Every row gives one point. Any point is a mix of the corners, with weights that add up to 1. It lies inside the corners' shape when no weight is negative. Is each point inside? If not, which corners have a negative weight?
In the rows, 128 means zero.

Corners:
(1): [ 42 141]
(2): [149  98]
(3): [157 143]
Points:
[152 141] => inside
[ 61 137] => inside
[ 99 140] => inside
[148 125] => inside
[127  89] => outside (3)
[152 141] => inside
[ 63 125] => outside (3)

Corners:
(1): [174  56 169  56 167 128]
(2): [ 63 166 197 129  45 155]
(3): [100  75 168 117 156  74]
(4): [174  96 116 158 118 175]
(5): [183  97 176 166 117 103]
(6): [153 165 139  87 126 164]
(7): [178  92  88 141  80  93]
Points:
[166 120 147 143  93 135] => outside (3)
[131 136 161 149  87 142] => outside (1)
[171  84 166 113 136 119] => inside
[158  98 153 143 111 105] => inside
[179  73 130 148 127 120] => outside (2, 6)
[104 126 184 118 107 135] => outside (7)
[174 100 171 156 116 109] => inside
[156 114 139 133  89 134] => outside (3)
[157  87 151 111 143 111] => outside (2)

Corners:
(1): [142 149 127  81 125 127 198 121 162  89  94]
(2): [ 84 180 146 166  84 121 106  59 135 147 188]
(3): [ 68 114 108 179 142 149 170 123 161  85 112]
(4): [ 75  66 102  58 108 121 137 119 102 111  95]
(5): [186 160 173 192  92 150 139  90 160 167 151]
(6): [ 45  65  83  88 125 102  96 140 151 208 158]
(7): [163 164 168 131  84 123 153 146 143 116 179]
(8): [143 103 208  69 146  74 190 180 103 113 102]
(9): [181 163  79  82 135 109 116 145 115  69  98]
(10): [171 170 183 158 159 153  81  48 162  90 153]
(11): [126 107  68 120 122 125 104  77 120 204 213]
(12): [177 108 125 131  72  47 168 148 164 173 199]
Points:
[137 132 132 109 122 121 142 112 143 115 129] => inside
[118 126 131 125 120 113 123 110 145 142 155] => inside
[114 118 133 101 129  95 128 132 120 119 144] => outside (1, 5)
[124 146 143 130 108 117 139 103 138 134 153] => inside
[135 155 174 154 122 144 139 104 118 100 134] => outside (1, 6, 12)
[124 110 109  60 123 101 123 118 115 121 119] => outside (3, 5, 7)

Corners:
(1): [179  80 140 164 218  93  59  89  64 103  99  91 216 105 192 111  40 176]
(2): [ 69  86 142 184 148 169 111 101 129  68 122 165 150 176  78 173 164 140]
(3): [126 106 139 147 179 146 152  67 139 140 157 129 178 110  98 181 140 182]
(4): [159 149 163  75 125 115 109  48  96  74 125 154 189 187 180 103 119 177]
(5): [161 155 129 166  79 112  64 162  86  93 135 154 190 119 144  86 121 156]
(6): [127 129 179 165 102 140 103 137  38 130 185 196 115 171 116  94 125 109]
(7): [176 164 111 156 166 115 163 122 143 108 163 184  91 107  73 129 160 103]
(8): [111 109 115  68  91 186 180 159  54 173 136 205 151 190 148 230  94  98]
(9): [ 61  85 125 167 173 155 155 148 146 132  98 150  91 120  72 104 187 187]
(10): [108 153 106  81 105 108  95 127 124  80  95 140 108  70 147 123  76 196]
(11): [110 158 179  99 137 162 160 154  92  99 140 130 155 190  70 161 190  99]
(12): [112 165  97 164  77  76 197  97 190 139  98 104  93 178  94 160 123  75]
(13): [163 117 140 108 201 114 189 176  85 164 177 202 131 137 168 216  83 168]
(14): [ 82  82 151  97  71 156 144  96 160  81  93 184 106  98 136 210 184 134]
(15): [141 106 136 162 100  70 188 103  86  73 167  86 184 151  79  91 157 134]
(16): [ 81 156 134  80 168 144 172 129 193 112 136 166 119  98 183  90 110 173]
(17): [ 71 101 103  99 117  57 101  61 192  85 106  91 133 106 122 156 169 128]
(18): [154  71 172 149 180 142  79 141 168 124  97 148 181 112  96 122  55 171]
(19): [137  77  86 141 210 155 124 161 174 143 130 120 101 100 172 183  72 183]
Points:
[101 118 132 134 115 135 154 137 122 122 136 161 129 138  98 162 146 127] => outside (1, 4, 19)
[132 114 123 129 132 129 116 126 129 109 110 151 145 121 129 168 126 155] => outside (6, 15, 16)
[125 127 127 133 162 131 123 151 125 113 121 156 142 143 128 145 108 154] => outside (3, 6, 14, 15)
[140 131 155 147 133 152 153 129  96 104 156 214 136 130  95 118 145 153] => outside (1, 11, 12, 17, 19)
[133 124 132 128 134 128 128 120 121 111 134 151 147 135 127 150 111 141] => outside (9)
[113 116 128 128 123 138 149 122 118 119 128 158 138 151 119 168 126 130] => inside
[145 123 128 148 160 119 132 120  86 108 159 141 151 138  98 140 141 147] => outside (12, 14, 16, 18)
[130 113 128 127 141 120 133 119 137 120 124 148 134 115 141 137 111 157] => outside (2, 11)
[105 114 124 135 130 118 143 125 113 114 130 130 141 131 130 154 128 147] => outside (4, 7, 18)

Corners:
(1): [125 213  86 105 108 129 143 222 134 168 187 145 150 140 195 147 167 131
 119 103]
(2): [120 125 137 162 123 161 135 101 113  86 131 154 118 108  91 165 127 132
 109 166]
(3): [189 211 142  97 108 171 128 208 134 174 155 167 157 158 160 189 180 101
 178  76]
(4): [121  81 139 164  80 139 124 110 134  88 120 148 105 144 142 136 138 146
 127 124]
(5): [138 105 148 155 142 119 152  87  80 120 133 109 173 130  80  99  25 209
 135  80]
(6): [ 85 108 168  91 128 150 149  61 146 126 163  94  97 125  92 143 214 160
 137 147]
(7): [143  24 147 103 192 164 179  97  91  98 118 108 151 187 169  75  69 215
 104 148]
(8): [145  50 155  84 155 105 162  86  92 113 119 133 210  82 116  70  93 156
 136 148]
(9): [142 176  99 104 132 149 147 144  73 127  88 175 160 176 158 173 191  74
 146  77]
(10): [146 170  97 130 152 133 163 185 162 177 140 163  97 136 155 167 167  40
 176  29]
(11): [ 57  81 212 136 185  96 117  60 140  88  35  57 191 108 136 104  45 212
 100 133]
(12): [151 121 136  99  97 154  83  62 144  94 105 134  66 108 166 165 157 149
 167 163]
(13): [134 182  91  79 113 112 181 201 130 129 127 202 135 179 207 197 148 101
 148  91]
(14): [ 90 130 171 126 115 221 142 102 131  50 162 134 119  80 169 163 117 157
 124 117]
(15): [113 145 159 132 141 126 119  60 122  77 163 139 114 189 152 145 170 139
 105 127]
(16): [196 108 175 121 144 140 182  80 122  85  35  60 216 151 144  87  72 208
 107 131]
(17): [ 93 150 114 116  82 186 120  68 154 144 147 152 149 140 157 173 130 160
 123 211]
(18): [180 195 134 109  87 174 203 200  99 201 112 209  89 167 148 137 158  68
 138  85]
(19): [109  93 164 140 108  82 189 117  89 100  79  56 166 144 157  92  73 131
 121 206]
(20): [103 133 134  76 102 182 102  95 146  57 131 134 131 114 107 144 154  94
 143 171]
(21): [179  61 149  80 107 121 101  73 104 113 121  80 139 108 137 143 132 123
  97 120]
Points:
[152 127 128 113 133 140 163 130 108 142 127 140 137 155 152 133 130 139
 130 126] => outside (4, 11, 14, 20)
[133 114 144 118 123 150 140 111 118 116 114 118 143 122 132 134 123 140
 128 138] => outside (13, 15)
[135 136 145 109 125 149 146 120 120 118 126 127 143 134 144 140 132 138
 134 127] => outside (4)
[128 150 123 107 117 145 137 139 127 127 155 148 135 149 161 154 156 123
 155 119] => outside (2, 11, 16, 18, 21)
[128 124 146 111 125 144 145 111 125 111 111 122 146 137 147 136 133 138
 128 137] => outside (5)
[124 113 150 114 135 133 141 106 116 112 106 122 153 132 141 129 119 147
 128 126] => inside
[130 127 141 107 129 153 143 112 118 112 128 130 140 137 145 142 137 135
 129 126] => outside (4)
[139 127 136 115 110 153 145 121 118 117 129 135 131 129 144 143 134 134
 136 126] => outside (11, 15)

Corners:
(1): [165 159 143 132  51 175 157 118 191 146 130  72 127 170 171 118  86 174
  86  72]
(2): [123  85 189 133 120 103 201 167 119 148 112 185 130  80 169  41 160 103
 102  96]
(3): [135 123  76  79 123 161 174 162 143  84 111  60 162  92 102 120 129 122
 149  75]
(4): [144 128 110 125  81  85 169 158 145 136  89  89 104 163 185 125 135 120
 177  90]
(5): [185 189 180 146  46  85 142 102 130 123 167  96 111  27  90  25 154 129
 186 187]
(6): [ 68  93  95 144 111 156 102 117  62  66  88 107  82 168 155  72  89  69
 141  73]
(7): [ 79 147  72 158 117  83 145 174 137 142 168 181  48 213 131 163 145 156
 157 120]
(8): [139  65 120 191 165 159 124 147  99 145 162 116  99 134 160 149 156 186
 112  63]
(9): [ 87 149  84 149 186 166 132 123 231 189 199 164  57 122 169 172 143 183
 135 103]
(10): [150  92 137 157 116 195 186 105 122 144 130 167 115 114 102 108  48  89
 119 167]
(11): [160 187 196 125  88 104 146 196 127  77 111  96 105 133 106 173 122  88
 189  86]
(12): [157 139 161  90 124 176 197  70 184 100  98 117 165  92  86 119 161 174
 175 119]
(13): [146 156 104 136 167 131 124 151 145  47 164  88 117 147 116 127 164  94
 103 182]
(14): [ 66 148 147 139 138  84 186  98 188 195 177  89  58 192  76 158 149  85
 197  49]
(15): [100 131 124 161  82 132  91 110 196 184  97 113 119 148 146 110  44 169
  97 133]
(16): [ 81 158 104 130  98 161 151 132 106 105  75  91  85 172 147 137 120 136
 141 133]
(17): [ 67  88 135  73  32 114 100 104  97 112  84 128 116 141 161  87 147 128
 172 156]
(18): [129 174 145 166 160 124 122 124 119 155 168 147 163 130 124 133  74 119
  88 166]
(19): [ 90 124 141 150  85 140  92 162 165 173 131  86 120 162 143 119  47 152
 195 119]
(20): [160 141 189  90 133 168  84  97 148 177 143 212 105  38 119  67 176 164
 161 190]
(21): [ 79 166  87 115 173  88 165  96 156 112 129  89  71 132 124  75  36 109
 103 196]
Points:
[120 137 148 131 110 129 133 116 138 129 122 115 108 130 133  97 109 123
 137 144] => outside (3, 7, 9)
[133 147 138 147 137 112 133  95 161 144 164 147  93 118 106 126 133 130
 139 179] => outside (1, 2, 3, 6, 16, 19)
[114 139 125 126 104 131 143 126 147 128 122 116 111 136 132 110 109 130
 141 128] => outside (8)
[129 145 126 139 114 115 151 139 161 132 143 104 116 137 128 125 112 137
 139 128] => outside (6, 16, 20)
[134 146 147 135 104 127 147 140 139 121 129 111 108 127 128 116 115 122
 146 117] => inside
[120 133 138 151 110 146 126 107 154 167 145 152  84 139 143 141 138 156
 151 113] => outside (2, 3, 13, 19, 21)
[130 134 137 131 115 139 153 126 149 138 133 128 113 122 122 118 119 136
 146 131] => outside (6)
[117 133 128 128 136 160 144 140 147 135 121 146 122 137 122 140 120 117
 151 113] => outside (1, 5, 8, 17, 21)
[127 161 166 174  88 116 104 151 158 199 159 146  87 157 165 134 132 166
 142  81] => outside (3, 10, 12, 13, 17, 21)

Corners:
(1): [ 59 129 120 196 125 171 119 115  73 121 139 155 125 145 105 187 138  99
 120 143]
(2): [130 122 105 130  93 106 114 109 109 104 158 102 113 117 172 155 185 160
  99 116]
(3): [118 114 110  18 172 151 108 150 136 196 194 155 155 139 129  93 152 144
 108 124]
(4): [ 84 144 152  25 185 160 190 147 118 170 148  92 115 191 186  84 146 133
 118  62]
(5): [105 123  71 176 121 143 137 145 242  96 127 212 120  87 105 213 159 172
 108 112]
(6): [ 81 104 115 191 145 155 137  71 125 118 128 151 165 119 144 183 166 156
 154 173]
(7): [139 160 148  30 226 113 196 179 134 183 152 127 147 132 160 109 170 117
  73 130]
(8): [113 107 118 124 146 158 108 118 130 132  81 115  99 185 132 186 152 163
  80 184]
(9): [105 163 129 172 137 166 112  65 143 144 125 122  95 113 120 116 118 143
 125 170]
(10): [ 53 120 115 135 107  93  98 106 120  93  87 177  76  70 134 151 153 142
 117 151]
(11): [166 176 124  65 153 152 168 151 142 181 108  80 182 126 141 116 102  62
 130 114]
(12): [129  98 113 166  94 155 153 126 147 109 105 241  90  99 102 186 152 198
 135  83]
(13): [116 140 108  33 163 221 210 186 147 172 157 148 194 126 184  52  96 125
 104 125]
(14): [ 93 132 109 138 154 163 122 145 171  99 139 150 116  68 125 206  91 179
  99  99]
(15): [ 61 135 187 162 111 151 117 123 115 120 122  94 123 127  99 147 166 159
 144 147]
(16): [131 109 111  98 201 123 166 175 178 228 156 135 157 116 181  92 112 115
 104 108]
(17): [122 116 144 171 149 123  75 146 196  44 119 223 139 100 122 193 133 185
 110  90]
(18): [110 129 125 129  88 134 153 134 192  97 167 194 124 107 138 194  92 167
 114  99]
(19): [109 176  73  47 183 130 169 190  98 161 134 131 142 162 149  90 112 169
 104 156]
(20): [119  81 132 130 122 144 147 125 119  80 138 122  69 120  96 102 142 122
 152 155]
(21): [ 98 135  99  34 198 108 178 155 132 148 137 119 192 156 106  79 110 115
  43 111]
Points:
[109 123 117 122 151 146 147 131 142 145 137 140 145 122 148 137 137 139
 118 132] => inside
[106 113 148 131 167 138 135 130 184 114 132 163 114 119 116 167 146 172
 116 113] => outside (1, 2, 10, 11, 13, 19)
[109 128 121 119 148 146 130 127 144 133 126 142 125 132 132 143 136 148
 105 138] => inside
[103 124 121 124 146 134 133 130 145 129 134 150 125 119 131 152 138 149
 113 121] => outside (13)
[108 122 120 111 145 148 142 143 145 140 135 159 141 122 138 157 140 144
 106 112] => outside (9, 19, 20)

Corners:
(1): [103 134 115 153 210 181 132 120 175 106 102  91 122 157 181 190 189 116
 109 134]
(2): [126 179  94 139 154 200  95  70 194 173 118 102 144 180 115 143 173 124
 112 116]
(3): [134 135 121 119 178 180 104 143 191 132  99  89 144 137 118 135 225  87
 160 137]
(4): [ 94 167 145 124 182 153 113 120 172 148 147  68 130 111 178 111 173  73
 132 147]
(5): [111  66 204 207  50  37 193 173 151  82 147 200 104 151 177 110  70  75
 192 114]
(6): [173  90 164 139 113  58 189 217 105 141 131 163 156 165 150 128 125 127
 172  90]
(7): [111 123 148 185 198 147 104 110 184  97 125  55 184 163 129 139 175 103
 126 137]
(8): [ 69 143 133 109 120  77  83 152  88 132 122 190 125 148 114 156 135 112
 105 100]
(9): [136  65 174 153  67 101 168 131  98  90 146 197 183 111 118 165  86 119
 119 150]
(10): [137 110  80 121 171  89  72 136 124 158 166 153  89 131 116  78 119 115
  72 117]
(11): [138  50 209 197  74  87 139 137  71 136 121 180 136 132 139 165 119 122
 178 140]
(12): [128  96 193 185  95  90 149 142  94 115 104 208 126 147 171 137  59 128
 200 180]
(13): [ 67 104 121 125 194 203 166 119 166 118 132  90 136 157 128  93 184 118
 153 111]
(14): [ 81 143  98 164 150 206 143 115 143 109  82  18 154 149 163 100 167 123
  95 142]
(15): [102 136  97  83 140  85  76 139  95  95 113 191  61 131 128  76  97 147
 118  25]
(16): [116 115 104 106 146 142  68 127  89 136 106 121  62 136  97 176  56 100
 107  67]
(17): [109 149  76 105 128  71 102 108  90 100 142 144  52 113  97 135  78 115
 145 130]
(18): [105 117  73 107 140  79  47 141  73 131 159 158 113 190 142 127  87  87
 152  94]
(19): [137 117 136  96 183 162 161  76 169 113  53  98 146 173 141  87 168  87
 113 158]
(20): [158 134  82 151 152  91  76 144  48 131 111 174  95 127 102 115 116  86
 111  97]
(21): [156 100 183 217  43 114 150 191  57  71 146 196  99 178 145 138 104 118
 161 140]
Points:
[114 120 134 145 145 126 125 136 132 119 129 133 130 148 140 124 147 108
 134 128] => outside (16)
[120 124 138 146 138 131 136 138 131 109 114 130 126 146 135 131 133 109
 140 123] => outside (10, 11, 18)
[111 124 131 135 140 125 125 136 138 119 124 130 127 152 141 126 133 106
 138 122] => outside (11, 20)
[125 116 143 161 112 120 126 151 102 106 129 158 114 156 136 131 125 112
 140 121] => inside
[100 133 111 107 178 157 119 114 160 128 128  94 145 140 136 123 178 116
 116 115] => outside (5, 12, 16, 20, 21)
[122 103 132 123 136  86 118 145 106 132 135 165 107 135 130 139 110  96
 154 123] => outside (2, 7, 14, 15, 21)
[113 128 114 149 165 115 106 125 137 133 128  99 121 152 147 136 137  97
 111 118] => outside (3, 9, 12, 13, 15, 21)

Corners:
(1): [103  97 120 118 150 101  85 100 161 142  67 203 168 141 118 126 115 114
 122 140]
(2): [ 99 157 161 153 141 122 154 170 141 134  86 115  79 162 113 134 160 136
  71  70]
(3): [170 109 122 119 128 155 112  74 135 151  68 130 116 136 137 127 139  88
 135 149]
(4): [ 97  82 155 114 171 150 111 150 161 152  81 154 139 148 181  89 160 102
 158 158]
(5): [152 187 135 156 149  88 148 148 162 109 129  66  89 138 122 158 191 128
 102 126]
(6): [157  78 126 148 101  67 156 146 108 124  88 145  97  97  64 170  91 183
 204 117]
(7): [187 120 107 134 151 174 148 104 117 151  94 192 149 156 148  93  81 143
 164 149]
(8): [195  75  53 137 135  87 118  95 136 113 110 168  79  89 140 107  70 211
 149 118]
(9): [168 111  77  79 147 169  91  95 162 132 107 160 128 134  98 124  93 119
 159 139]
(10): [139 140 159 162 117  96 143 222 108 146 154 139  98 168 167 185 175  92
  85 116]
(11): [159  41 150 119 163 116 127 103 117 140 141 139 165 127 121 115 140 137
 115 112]
(12): [160 193 128 159 116 159  82 108 152 107 134 151 127  86 106 134 189 116
 144  80]
(13): [107 118 115 115  97  58 156 136  61 117 110 128  97 145 117 153 171 211
 151  67]
(14): [130 180 110 179 152 126  34 140 120 100  80  50 126 167 120 137 162  77
 117 106]
(15): [132  86 152 126 157 151 106  72 133 123  87 168 135 179 152 137  74 166
 148 136]
(16): [ 89 133 145 119 135   7 171 145  88 119 139 156  78 146 103 112 140 148
 145 126]
(17): [153 158 124 147  59 125 113 141 154  86 159  90 151  95 114 112 115  96
 123 101]
(18): [210 159 130 175  74 139  88 143 203 159 129  89 139 182 138 128 171 116
 126  73]
(19): [124 130 131 141 116 100 128 169 101 201 138 113  79 126 118 157 122 199
 125 126]
(20): [140  40  81 152 134 190 127  94 166 153 105 183 122 179 132 114 114 112
 122 187]
(21): [ 85 138 120 155 143  83 175 131 126 173 116 125  94 129 165 175 123 128
 158  64]
Points:
[144 117 122 150 119  97 123 123 137 114 115 117 116 142 126 138 129 129
 119 107] => outside (4, 7, 9, 12, 19)
[146 127 121 139 127 122 117 125 138 132 114 132 122 141 132 126 138 129
 129 114] => outside (6)
[113 133 135 141 139 103 134 130 114 137 127 131 121 142 141 132 147 120
 128 131] => outside (2, 6, 8, 9, 18)
[148 118 128 142 130 121 119 128 134 131 110 135 120 140 126 127 133 138
 127 126] => outside (9, 21)
[143 104 124 142 135 130 133 112 143 137 106 161 117 148 134 128 144 135
 135 124] => outside (9, 14, 17, 19)
[152 145 129 142 129 124 106 131 149 139 116 120 121 141 133 127 138 123
 126 111] => outside (6, 13, 20)
[144 121 122 130 122 132 131 123 133 148 117 147 120 141 123 148 125 138
 134 113] => outside (4, 8, 14, 16)
[138 125 130 143 124 115 126 137 138 137 106 135 113 139 117 136 133 139
 130 109] => inside
